Rows are points. Each copy is the shape, with its points in the same order, turned, moved and blurred by noise. Is it also mirrored, or only turned?
(in the rows, 128 means zero)

Shape (8 x 3):
[[127 157  98]
 [ 90  80 166]
 [155 161 122]
 [138 124 111]
 [143 141 102]
 [ 94  87 120]
 [107  90 165]
 [153  63 125]]
Copy 1 (8 x 3):
[[159 142 133]
 [ 96  57 116]
 [128 160 146]
 [131 133 114]
 [142 150 121]
 [132  79  96]
 [ 91  76 120]
 [ 88 117  68]]
Copy 1 is: mirrored
Copy 2 (8 x 3):
[[151 157 121]
 [ 53 145 165]
 [145 123 110]
 [137 139 151]
 [150 145 133]
 [ 92 170 177]
 [ 62 136 157]
 [112 110 201]]
Copy 2 is: mirrored
Copy 3 (8 x 3):
[[151 126 103]
 [ 89  87 184]
 [155 153 123]
 [123 130 118]
 [143 139 110]
 [102  73 139]
 [ 94 108 176]
 [ 55 130 144]]
Copy 3 is: mirrored
Copy 4 (8 x 3):
[[163 146 135]
 [ 63 127 169]
 [145 144  98]
 [133 118 131]
 [153 127 123]
 [101 115 182]
 [ 69 124 155]
 [ 98  64 138]]
Copy 4 is: mirrored

Shape (10 x 4):
[[144 161  77 126]
 [144 109 139 130]
 [105 126 113 161]
 [169 161 109 149]
 [122 159 166 138]
 [108 116 180 154]
 [118  86 179 165]
 [134 163 102  74]
 [170 142  70 104]
 [156 132 169 165]]
Copy 1 (10 x 4):
[[ 74 158 104  88]
 [140 137 117 128]
 [113 164 161 112]
 [104 180  87 112]
 [104 144 130 169]
 [143 141 155 171]
 [174 150 161 158]
 [ 73 106  90 102]
 [ 96 143  75  66]
 [144 174 115 164]]
Copy 1 is: mirrored
Copy 2 (10 x 4):
[[111  98 139  85]
 [124 154 132 141]
 [164 148 150  99]
 [105  99 169 120]
 [168 109 148 158]
 [184 151 149 160]
 [172 187 157 162]
 [113  88  86 110]
 [ 68 108 119  94]
 [136 131 173 174]]
Copy 2 is: mirrored
Copy 3 (10 x 4):
[[133  82 114  90]
 [137 155 131 124]
 [148 107 117 154]
 [150 119  90  86]
 [110 146  78 140]
 [130 166 104 171]
 [154 185 122 174]
 [ 79  99 130  86]
 [137  94 143  63]
 [152 173  85 128]]
Copy 3 is: only turned
